Each row is a point. The points of each table are mixes of a few directions, plus a little noise. Count the directions of each table, and those that both share. Where both have some left over, give the other angles between the two spaces (their principal angles), to ten degrees, smallest first.

First:
[[ -9  25]
 [ -7  20]
 [-10  28]
 [ 34 -95]
 [ -8  22]]
Second, 7 rows:
[[-32  27]
 [ 36 -31]
 [-40  34]
 [ 21 -18]
 [-48  41]
 [  0   0]
 [ 62 -52]]
Directions: first 1, second 1, shared 0; angles 30

First, 7 rows:
[[-71 -48 -33]
 [ -1   0   0]
 [ 95  63  43]
 [ -1   0   0]
 [-64 -42 -29]
 [ 46  31  21]
 [ -3  -3  -1]]
Second:
[[-39 -14 -23]
 [-49 -84   2]
 [ 71  79  18]
 [ 10  21  -2]
 [  7  -1   6]]
Directions: first 1, second 2, shared 1

First, 6 rows:
[[-36 -47 -19  30  10  -2]
 [ 62  85  44 -65 -15  -7]
 [-22 -31 -40  53   2  31]
 [-21 -32 -27  37   3  17]
 [ 28  42  52 -70  -1 -41]
 [-12 -16 -10  14   2   3]]
Second (9 x 6):
[[ -5 -27 -38  23  -3 -18]
 [-47  -3  52  23  21  95]
 [ 23 -19 -71  21 -16 -52]
 [ 21  59  76 -61   3  14]
 [ 12  37  46 -34   2  16]
 [-15 -54 -29  -6   3 -84]
 [  5 -21 -44  21  -7 -25]
 [-32 -24  10  20  12  29]
 [ 40  51  -2  -6 -15  25]]
Directions: first 2, second 3, shared 2

First, 9 rows:
[[ 24  -1  53  13 -46  45 -60  28]
 [-51 -28  35  80  -4 -28  41 -29]
 [ -5   2 -49 -23  22 -28 -18   0]
 [-32 -32 -51 -48  27  16  22   2]
 [ 26  13  57  28  14 -18  60 -17]
 [-37  18 -58   1  -2  -9  41 -26]
 [ 27  72 -10  30 -47 -14 -40  -8]
 [ 23 -33  73  14  11   5  -7  17]
 [ 25 -11 -50 -95  24  30 -39  34]]
Second:
[[ 14  61 -49 -23 -47  27 -64  17]
 [-33 -57  -5  -2  58 -39  14   2]
 [ 11  62 -63 -31 -48  27 -79  22]
 [-17 -52  30  14  45 -27  44 -10]
 [-31  10   9  27  35 -39  37   2]
 [ 12 -14  66  34   5   0  70 -23]
 [ -3  36 -10   6 -11  -1  -5   5]
 [ 31 -52  52   2  -8  26  33 -23]
 [-17  28 -78 -36  -7  -3 -80  29]
 [ 33 -22  48   7 -22  30  30 -21]]
Directions: first 5, second 3, shared 2; angles 40

First, 10 rows:
[[-38 -28  17   1  -9 -10 -14  39   7]
 [  3  -6  28  -3  18 -25 -42  16  16]
 [-18 -20  33  -3  10 -26 -44  35  17]
 [ 50  33  -4  -3  23  -4 -10 -40   2]
 [-15  -6 -18   3 -19  18  32   0 -11]
 [ 95  53  33 -10  65 -42 -77 -50  24]
 [  5   8 -19   2  -8  15  26 -16 -10]
 [-43 -23 -22   6 -34  25  45  18 -15]
 [-19  -7 -21   4 -22  21  38   0 -13]
 [-19  -5 -27   5 -25  26  46  -4 -16]]
Second:
[[  2   2  33 -25  42  -3  54   3 -25]
 [ 19 -16   1   5 -46  -6 -56  27  24]
 [ 36 -18  21  42 -12  21 -14 -21  38]
 [  4   0  -5  30   3   3 -14  -2  29]
 [  8   8 -13  30   7   1  -7   6  32]
 [-19 -37  25 -29 -50  16 -33 -55 -49]
 [-25  25 -38 -20   9  -9  20   4 -25]
 [-44  22  12 -28  83 -33  53  35 -22]
 [ 20  13 -36  -4 -36   8  -3   3  -2]]
Directions: first 2, second 5, shared 1; angles 70

First:
[[-13 -31  16 -43 -24 -35  11 -14  -7  34  -7  -5]
 [ 74 -40  54 -28 -14  61 -14 -21 -26 -15 -15 -29]
 [-18  -2   5 -23   6 -25   6   4  22  11 -11   7]
 [-95  32 -56  11   6 -92  22  18  30  35  13  32]
 [ 59 -17  39 -10   3  58 -15  -8  -8 -26 -13 -17]
 [  1  36 -40  70   7  31  -9  10 -23 -26  28   3]
 [  2  32 -20  40  22  25  -9  14   9 -29   7   8]
 [ 46 -34  40 -28 -16  32  -6 -17 -21  -1 -10 -20]
 [-21   1   2 -20   9 -27   6   6  25   9 -11   9]
 [-38  20 -13  -8  22 -35   7  16  42   4  -9  20]
 [  0   4 -27  39 -22   9   0  -8 -45   4  28  -9]]
Second:
[[-54  13 -10 -27  20 -62  13  15  52  18 -14  24]
 [-30  -9   3 -33  -2 -45  12   1  21  24 -11   9]
 [-25  26 -16   9  25 -16   2  18  35  -9  -5  18]
 [ 70 -32  22  19 -38  70 -14 -28 -75 -11  17 -36]
 [ 39 -22  15   5 -24  36  -7 -18 -44  -2   9 -22]
 [-22   3  -3 -13   7 -27   6   6  21   9  -6  10]
 [ 53  20  -9  64   7  82 -21   1 -35 -47  20 -14]
 [ 17 -20  12  -9 -18   9  -1 -13 -24   8   2 -13]
 [-48  19 -13 -15  23 -48  10  18  50  10 -12  24]]
Directions: first 3, second 2, shared 2

First:
[[  8  21   9  -2  14  -4  -2 -16   5 -25  12  25 -26  18]
 [ -5 -18 -17 -13  -3  18   4   0  -3  21 -10 -10  21 -17]
 [ -2  -6  -4  -3  -1   5   2   1  -1   7  -3  -4   7  -5]
 [-22 -55 -21   5 -34   9   5  40 -13  62 -30 -64  65 -46]
 [ 11  45  52  45   0 -61 -13  12   9 -55  25  16 -55  44]
 [ -7  -8  18  29 -21 -30  -4  32  -3   6  -4 -30   8  -3]
 [  5   6 -11 -20  15  20   3 -22   2  -5   3  21  -7   2]
 [ 11  13 -24 -42  31  42   6 -47   4 -11   7  44 -14   5]]
Second (8 x 14):
[[-10  -5 -19 -25   4 -34  23  23  -2 -16  -6 -22  -5 -26]
 [ 21   6   2 -95  11  36  12  33  24 -19   3 -54  -1 -10]
 [  3   3  -6   7 -15  -6 -13 -18 -21  -3  -7  54  21  35]
 [ -7  17  39  18   5  55 -19 -21  10  24  22  -2 -26  20]
 [ 25 -21 -26 -17   8 -31  17  33  21 -11 -17 -47  18 -43]
 [ -9 -22  -2  62   0   0   0 -18  -6   2  -7   7  14 -22]
 [-46   3   5  41 -12  -2  -1 -35 -41  -7   5  60  -5  20]
 [ 23  19   9   9  -2 -20 -19   5  16  32   6   4 -16  23]]
Directions: first 2, second 5, shared 0; angles 50, 50

First (9 x 18):
[[-37 -29  35   8  34 -46  19  88  10 -13 -32 -33 -85  -2  70  38   9  16]
 [ 12  13 -37  -4 -39  29  -3 -59 -15   8  27  16  28   7 -31 -21   1 -21]
 [ 12   4  16  17 -41  15  -8 -14  -8 -22   8  21  59  30 -12   4   7 -10]
 [ -5 -29  41   2  -2 -28  15 -20   8  13  -6 -10 -28 -95 -60 -33  -1  14]
 [-17 -31   8   5 -24 -18  23 -26  -6   9   9  -9 -49 -57 -21 -22   7  -6]
 [  7  14 -17 -16  85  -3 -11  29  17  18  -7  -6  -9  34  55  15 -24  19]
 [ 11  56 -32 -33  50  18 -30  59  15   3 -34 -13  12  26  -1  24  -4  19]
 [ 10  46 -17 -20 -54  28 -21   9  -5 -14 -23  -2  35 -26 -88  -4  22  -3]
 [  6 -43   2  40 -10   5  16 -67 -16  -2  59  37  37  84  88   0 -17 -28]]
Second (8 x 18):
[[ 94 -25 -57 -25  67 -24 -44 -34  24  40  38  43  52 -12  36 -25 -89  26]
 [-72  27  57   9 -35  20  14  16 -18 -25  -4 -25 -46  17 -32  20  70 -16]
 [-74  30  63   5 -30  21   8  13 -18 -24   4 -23 -49  20 -34  20  71 -16]
 [ 74 -25 -54 -13  42 -20 -22 -20  18  28  13  29  45 -15  31 -20 -71  18]
 [  6 -12 -22  14 -20  -4  25  13   0  -6 -33  -9  11 -12   8  -2  -6  -3]
 [-13   1   4   6 -14   3  11   7  -4  -7 -12  -8  -5  -1  -4   3  12  -4]
 [ 47 -10 -24 -16  39 -11 -28 -20  13  22  27  24  24  -3  17 -13 -44  14]
 [-61  14  33  20 -49  15  35  25 -16 -28 -33 -30 -32   5 -22  16  57 -18]]
Directions: first 5, second 2, shared 0; angles 30, 90

First:
[[ -8   8  15   5  -3   8   7 -10  22  -5  13  19  -8  15 -32   6  21  23
    1  -4 -20  10  -2  13]
 [  8   8  23   9   7  -5  35 -26  13 -18  26  26 -12  23 -57  12  21  26
  -14  -2 -29  25 -11  37]
 [ 16 -29 -28  19 -39  19  45 -32 -10  -8 -58 -30 -10 -26  52 -14 -18   1
    4   8  -1  -3  32  12]
 [  9 -27 -32   0   1 -38   0  13 -33   8  19  22   6  -2  -1 -16 -28 -63
   -8  51   7  27  27 -25]
 [-26  31  28 -11   7  23 -37  10  48   2  18  11  -7  15 -34  16  37  35
   17 -26 -20 -15 -23  -2]
 [  7 -27 -28  15 -31  12  27 -13 -19   3 -46 -23   0 -22  54 -17 -22  -7
    4   8  13  -5  32  -4]
 [  6  16  25  -8  16 -11  10 -21  35 -24  47  34 -21  25 -83  19  32   7
   -5   9 -50  24 -27  30]
 [  1  -3 -22 -22  10 -15 -44  24  -4   7   7 -11   3 -16  15  -3 -14 -50
   12  18   7 -13  -8 -32]
 [-29  -9 -16  -1  -5  -9 -41  40  -6  30  16  30  15   9   5 -15  -9 -28
    9  23  17   9  30 -49]
 [ 13  13  13  -1  20  -1   4   8 -29   0 -13 -34  17  -8  32   4 -14  19
  -14 -34  40 -22 -23  12]
 [  3  21  21  -1  17  18  -6  11 -18   4 -27 -45  18 -12  46   7  -8  39
   -5 -52  43 -38 -27  12]]
Second:
[[ -5  -6 -29 -18  10  -4 -64   3  -7  14   9   9  39 -55   1 -43 -40 -20
   31  36   9   4 -24 -50]
 [ 41  -8 -10  22 -18  -3  77 -42 -16  -4 -38 -41  -4  12  13   7   0 -13
  -11  -6  -6  21  -2  25]
 [ 22 -14   6  21 -10   6  62 -42 -21 -26 -22  -7  -4 -14   7  -6 -12  39
  -20  -6   0  10   8  48]
 [ 14  -8  -4   9  -5   1  26 -22 -12  -9 -13  -7   4 -13   5  -9 -12  11
   -5   3   1   8  -1  14]
 [ 24  14 -28  -6  -9 -16   1  12  14  44 -17 -51   4  43   6  21  22 -95
   20   4  -8  15 -18 -53]
 [-34  -1  23  -8  12  10 -36  18   4 -21  29  45  -5 -19 -10  -7  -5  55
   -7  -3   6 -20  13  17]
 [ 17  -9   6  16  -8   4  51 -28 -13 -17 -17  -8  -8   0   6   2  -2  25
  -17  -8  -2   7   8  37]
 [-44  19  33 -14  11   4 -42  56  31   4  37  31 -30  46 -16  35  42  12
   -8 -25  -3 -27  19   0]
 [  0   5   6   2  -3  -1  10   7   7   4  -1  -7 -11  24  -1  16  17  -9
   -4 -10  -3  -2   4   3]
 [-51  12  26 -20  17   6 -69  51  23  -2  44  48 -12   7 -17   9  17  27
    1  -8   3 -28  12  -9]
 [ 16  -6 -28  -4   0  -6 -15 -13 -11  13 -11 -15  28 -31   6 -26 -27 -30
   20  24   4  13 -19 -32]]
Directions: first 5, second 3, shared 1; angles 40, 80

First:
[[ -5   1  -4  -1  -2  -1   0   3   0  19  -2  -3  -5  -2  -6  -1  -1   0
   -2  -2   6  -3  -6  -3   7   3   0   0  -4  10   2   7]
 [ 10  -3  -2 -11  -1   7  20  -6 -10  -6  15 -28  -4  -3 -13  59  64 -20
   26 -40  -4 -12  24  38  37  57  15  -4 -14   7 -23   2]
 [-18  23 -26  -4 -27  -1 -19  29 -37  45  19   4 -19 -14 -18  26  14 -17
    8 -11  -7 -13 -11   6  32  66  -2  18 -23  20  12  10]
 [ -3   6 -15 -12 -13   5   9   7 -20  31  17 -24 -15 -10 -23  55  56 -22
   22 -38   2 -17   9  29  48  72  12   3 -24  23 -12  11]
 [  0 -12   1  -9   7   1  24 -11  13  32  -5 -31  -8  -1 -16  24  36  -6
    8 -27  22 -10   4  13  32  15  11 -12 -12  25 -15  15]
 [ -3   7   3  12  -2  -4 -24   8   0 -22  -6  34   9   4  19 -48 -58  16
  -20  40 -13  15 -14 -28 -42 -45 -15   7  17 -22  21 -12]
 [  8  -2   6   1   4   1   2  -5   1 -27   2   3   7   3   8   2   2   0
    3   2  -9   4   9   5 -10  -6   1  -1   7 -14  -4  -8]
 [  1   4  11  17   5  -5 -27   3   9 -47 -12  44  18   9  32 -70 -79  25
  -27  55 -17  23 -13 -37 -66 -76 -19   6  30 -37  23 -20]
 [ 22 -26  25  -3  28   3  32 -33  35 -40 -14 -22  16  13  10   2  19   7
    4 -11   9   6  21  12 -12 -40  10 -21  15 -12 -25  -6]
 [-11   2   0   9   0  -5 -16   7   9  17 -14  21   0   1   7 -49 -53  17
  -23  32   7   8 -24 -33 -26 -46 -13   3   9   1  21   3]]
Second, 9 rows:
[[-12 -17   4  18   2 -13 -17 -10   6   6 -22  34   9  -8  19 -77 -68  13
  -28  35  11  26 -29 -41 -37 -58 -25   6  15   3  24   9]
 [-45  -5 -34  17 -36 -20 -38  15 -42  95  -9  40 -19 -40  -9 -62 -55 -13
  -22  13  22  18 -56 -42  17  30 -35  31 -20  55  44  41]
 [ -9  -1 -16   8 -23  -6 -18   4 -42  -2  14  25  -1 -22   3   0   3 -22
    9  -8 -14  12  -4   6   9  52 -15  22 -10   5  11   5]
 [ 22  12  12 -19  16  15  26   1  21 -27  11 -40   0  23 -10  64  56   3
   20 -22  -8 -25  34  34  16  10  30 -20  -1 -18 -30 -18]
 [ -4   3  -6  -1  -6   0  -3   5  -9  13   4  -1  -5  -5  -5   7   7  -5
    3  -6   1  -3  -2   3  11  18   0   4  -7   8   2   4]
 [ 19   1  29 -14  40  12  32  -9  70  -7 -21 -42   4  39  -3   3  -1  36
  -12  13  20 -21  12  -6 -18 -88  26 -38  18 -15 -21 -13]
 [  8   1   4  -2   2   3   4  -3  -2 -24   6  -3   4   3   3  16  15  -3
    8  -6 -10  -1  13  12  -1   8   5  -1   2 -12  -8  -9]
 [ 11   0   7  -2   5   3   5  -5   2 -32   5  -2   7   6   6  13  13  -1
    7  -4 -11   0  15  12  -6   1   5  -3   5 -16  -9 -11]
 [ 10   6   1  -6   0   6   7   1  -5 -22  12 -11   1   4  -3  35  32  -8
   15 -15 -12  -8  18  22  10  26  10  -2  -3 -10 -13  -9]]
Directions: first 3, second 3, shared 2; angles 40

First (8 x 32):
[[ 12  54  -2   2  30  13 -13   6   8  18  -6 -25  18  27 -45 -35  15  -6
    5  -7  -6 -25   7  13   5 -30 -24 -20 -36  -3  38 -20]
 [ 14  18  -1   4   9  -2 -13 -13   7   2 -24   0   0  21 -29 -11   4   4
   -4  -2  13 -14  17  -5  -7  -5  -5   4 -32   2  13 -13]
 [-27 -30   0 -10 -15   3  22  24 -15  -4  45  -6  -3 -42  48  20  -4  -7
    7   3 -25  22 -33  11  15   9   9  -8  56  -1 -19  23]
 [-13 -42   2  -3 -22  -8  12  -1  -6 -12  11  18 -11 -23  39  26 -12   3
   -2   7   0  21  -9  -8  -2  21  18  13  33   2 -30  17]
 [ 35  22   1  13  11  -8 -28 -39  18  -1 -64  20  -3  50 -51 -15  -1  14
  -14   0  40 -22  47 -23 -23   0  -4  21 -68   3  12 -25]
 [ 17  18   9  16  20  13   8  -2  14  26  -9  30  36  45   6 -29 -11 -13
   -5   9  12  12  29 -26  -3 -26 -15   3 -12 -10  -8 -14]
 [-50 -62  -5 -23 -38  -6  31  35 -29 -23  70 -21 -26 -89  74  50  -1  -3
   13  -1 -43  29 -66  30  22  31  25 -12  95   4 -28  44]
 [ 11  21  -5  -1   5  -5 -19 -12   4  -5 -24 -16 -11  10 -40  -6  10   9
   -2  -8   9 -25   7   7  -6   1  -4  -1 -36   4  24 -11]]
Second, 10 rows:
[[ -3 -13   7 -30 -41 -30 -24  -7 -21 -10 -38 -55 -10 -53  16  95 -20  50
  -15   9   9  -9  22  10   9  86  26   2  35 -47  17   7]
 [ -3  25   7 -11   4   6   2  22  -8  22  10 -37  28 -12  12  15  -4   4
    1   4 -16   0   3  13  20   7 -10 -22  27 -32  19  -3]
 [  9  -6  -4  22  15   8   8 -13  16  -4   2  48  -6  37 -14 -48   7 -21
    2  -3  11   5   0 -18 -16 -39  -6  13 -34  33 -18  -6]
 [  5  11   2   8  14   9   5   3   7  10   4  12  14  20  -2 -23   1 -11
    2   1   0   3   5  -7   0 -21 -10  -2  -8   2  -2  -6]
 [ -7  31   4  -4  19  18  11  30  -3  25  31 -26  30  -1   9 -17   5 -14
    9  -1 -26   3 -11  15  20 -24 -19 -27  21 -14  16  -2]
 [-30  16 -11   0  24  27  27  43  -5   6  79 -19   1 -18   2 -52  29 -39
   27 -16 -51   1 -65  37  21 -58 -21 -36  21  29   9  11]
 [ 27  -6  12  -1 -18 -22 -23 -33   4   2 -67  11   8  17   0  46 -28  34
  -24  15  42   0  60 -31 -13  51  15  27 -13 -33  -4 -11]
 [ 19 -55  -8  22 -19 -24 -14 -61  18 -43 -54  79 -52  32 -25  -6  -4   8
  -15   0  53  -1  23 -41 -46  11  27  56 -61  47 -40  -1]
 [  5  17   4   5  14  10   5   8   5  16   6   3  20  16   1 -17  -2 -10
    2   2  -3   3   6  -3   4 -18 -11  -7  -2  -6   3  -6]
 [-22 -21 -10  -9 -13  -3   5   9 -11 -23  28 -16 -32 -39   1   8  15  -2
   10 -12 -20  -5 -42  25   3   3   9  -6  15  22   0  16]]
Directions: first 3, second 3, shared 2; angles 90

First, 9 rows:
[[ -3  26 -60  22 -21 -45 -20 -11  11 -29  23  -7  41   2 -17  18 -25 -12
   22  -8  -5  11 -19 -17 -20  34  38  -6 -37   6  -3  -9]
 [ -6  -2  29 -28  14  25   3   5  -5   4 -21  10 -20   1   2  -3  18  -3
  -17  17   6 -11   9   6   0 -21 -23   6  26 -10  -9   5]
 [  4 -29  63 -22  21  48  22  11 -12  32 -24   7 -43  -2  19 -20  26  13
  -22   7   5 -12  21  18  22 -36 -40   6  39  -6   4   9]
 [  4   9 -39  28 -17 -32  -8  -7   7 -11  23 -10  27   0  -6   7 -21  -1
   19 -15  -6  12 -12  -9  -5  26  28  -6 -30  10   7  -6]
 [  0  14 -38  19 -14 -30 -11  -6   7 -16  18  -6  26   1  -9  10 -18  -5
   15  -8  -4   9 -12 -10 -10  23  26  -5 -26   6   1  -6]
 [ 26 -13 -67  95 -39 -65   4  -9  11   6  67 -35  47  -4   5  -4 -50  21
   51 -60 -22  36 -18 -11  16  55  62 -18 -72  34  40 -13]
 [-15  16  14 -42  13  18  -9   1  -2 -14 -27  15 -10   3  -8   9  17 -15
  -19  28  10 -15   2   0 -16 -17 -19   7  24 -15 -22   4]
 [-13  10  23 -42  16  24  -5   3  -4  -8 -29  16 -16   2  -5   4  20 -12
  -21  28  10 -16   6   3 -11 -21 -24   8  29 -15 -20   5]
 [  3 -31  75 -30  27  57  24  13 -13  35 -30  10 -51  -1  21 -22  33  13
  -28  11   6 -15  24  21  24 -44 -48   8  48  -9   2  11]]
Second (9 x 32):
[[ 66  17  10 -20  29   5 -44  26  -9  31 -19 -18  -6 -15 -13  56  42   1
    0  50  54 -29  29 -28  -9 -36 -40   0 -39  32  17 -11]
 [ -8 -26 -15  -3 -21   5  19 -15  23 -10  38   8  -4 -11 -15  25  39 -29
   39 -47  23  17  -2   4  12 -16  31  19  14 -62 -58  31]
 [ 20 -26  21  -1 -26   5   3   3  14  21  -5  -8  16 -16 -23  44 -26  11
   11   3   1 -12  43  41 -11 -30 -17  -3 -11   2  25 -30]
 [ -3  25 -34  16  56  -3  17   4 -31 -27  15 -21  21  23  19 -48  45  -8
   25  12  -6 -22   3 -43  12  34  18  -6   3  30  12   6]
 [-55  20 -10   4 -21  -6   7 -21   1 -23 -21  10  29  -2  -4 -41 -47  -2
    4 -17 -35   8 -37  21 -10  -5   2  -3  32 -23  -4  21]
 [ -7  36   0 -17  -2   0 -41   6  -8   4 -44  11   7 -12  -2  -8 -20   0
  -21  26   4  -6 -41 -12 -16 -24 -29  -5   1   0  -1  23]
 [-15   0  12  16  21 -21  43 -25   5 -16  35 -13 -57  35  25 -36   7   6
  -15 -25 -18  38   9  -2  24  58  33  15   9  28   3 -25]
 [  1 -23  35 -10 -45  10 -30  19   8  30 -30  40 -32  -5  12  14 -68  28
  -75  15 -20  19 -25  22 -13   7 -20 -13 -12   3   9 -15]
 [  1 -22 -21  14   8   7  26   3  -4 -13  31  -7  25   4   1  -4  28 -10
   34 -15  -3 -14  21  -4   9  11  25  -2   4 -11  -6   1]]
Directions: first 2, second 6, shared 0; angles 50, 70

First (10 x 32):
[[-65 -38  -9   3  33  36 -19 -16  24  39 -22 -21  26  -2  -9  34  12  33
  -58  17  65   2  24  29  -4  23  42  27   7  35  21 -32]
 [ 28   3 -31 -10 -10  -5   6  -1   0 -27  -1  24  13   6  -2 -17  -5 -29
   34  15  -2   2 -24 -18  -5   1  -3  -5 -12  19   9  -5]
 [-10   3 -35  36  -2  23 -17 -18   1   1  11 -19   5  -2   2 -16   2   8
   -5  -8  -1  16  16  -9  16  -3  -2   4   4  48 -13   6]
 [  0 -32   9 -14  -3  -2  28 -12  11 -16 -26  -2 -21   2  -7  16 -28  -7
   -5  13   8 -11   4  -9  -7  -7  -9   2   8   8  16  -3]
 [ 14 -44 -40  16   0   1 -17 -38 -10 -14  -4 -16  -1   0  12 -20 -22  -3
   11  10  -3  19  -5 -14   7 -10  18  -1   6  24   8 -11]
 [ 12  19  49 -27   0 -28   4  29 -14   9   8  13  -8  -3   7   7   9  -1
    6  -9 -16 -11 -14  15 -10   0  -3 -12  -2 -73  -4   5]
 [ 21  44  17  -1  10 -28 -27  15 -16  21  22  22  16   9   3  -9  47  18
    7 -11 -38   4  -8  13   2   5  24  10 -19 -52 -13  11]
 [ 26  19 -14  12 -25   1  42  -7  15 -40 -11  13 -27  10 -18  -7 -19 -20
   21  -1 -32 -10  11 -37   7 -17 -45   2  -3  49  -6  29]
 [-72  -1  17  -7  -2  52   6  39  14  21   8 -33  10 -29   7  21 -18 -11
  -30 -10  84  -8   6  28  -7  19 -31 -28  24  21  -5 -22]
 [ 46  30  37  -8  -1 -50  -8   9 -25   4  15  20 -15   9   7 -11  22  11
   20 -15 -66  -1 -11   1   1 -12   8   1 -12 -79 -13  23]]
Second (11 x 32):
[[ -4  -7  11  -1   2  10   0  -4 -16   0 -11  -1 -12   0 -13   0 -20  -1
    4 -11 -30  -3  16 -10  -1   6 -13  22 -32  13  23   4]
 [  5 -30   2   3  13 -15 -10   1 -11   7 -17 -22 -32   1  -7  13 -53 -34
   10  -8 -32 -13  -6 -24  10  17  -3  10 -73  26  28  31]
 [-23  42  13 -21 -10  46  -4  -8 -57 -23  -1  14  39  -1 -17 -25  13  26
    7 -23 -10  21  46  21  -9  -2 -22  17  28 -35  16 -27]
 [ 16 -19   0  33  -5 -16   9  27  95  45  27  33  14   0  29  -3  71  38
  -24  31  31  -5 -40  19 -17 -37 -12  -6  38  31 -43 -18]
 [ -6  10  16  -7 -17  16  37 -25   1 -19  -8  18 -20  -2 -20   3  14  34
  -11  -1 -14  -5  33 -12  -2   2  10  26  39  -1   2 -26]
 [-10  40 -20 -18   9  13 -44  15 -54 -14  13 -17  59   2  13 -19   0 -25
   19 -14  34  27  -4  36   1   0  -6 -39  10 -51  -5   6]
 [ -9  44 -24 -33  -3   3  -6 -22 -65 -50  -1 -25  17  -2  -4   1 -19 -29
   13  -9  36  15  13   6  15  21  40 -40  44 -64  -8   1]
 [ 17 -28 -11  18   8 -30  -4  15  47  24   8  -6 -12   1  19  13   3 -14
   -5  18  17 -11 -39  -5   2  -5   9 -17 -14  22 -19  17]
 [  0 -12  10   7   0   4   1   5  10  12  -3   8  -7   1  -3  -2  -1   9
   -2  -2 -19  -4   4  -3  -4  -4 -16  18 -20  18  10   0]
 [  5 -24  -2   4  13 -13 -12   5  -6  10 -10 -18 -20   1  -2   9 -38 -29
    9  -4 -20  -9 -11 -15   7  12  -3   2 -57  20  18  26]
 [ 11 -16   4  14 -11 -14  33  -7  54   8   4  18 -27  -2   4  12  28  24
  -18  21   9 -13 -10 -12  -2  -9  17   6  35  20 -23 -13]]
Directions: first 6, second 4, shared 0; angles 30, 60, 80, 80
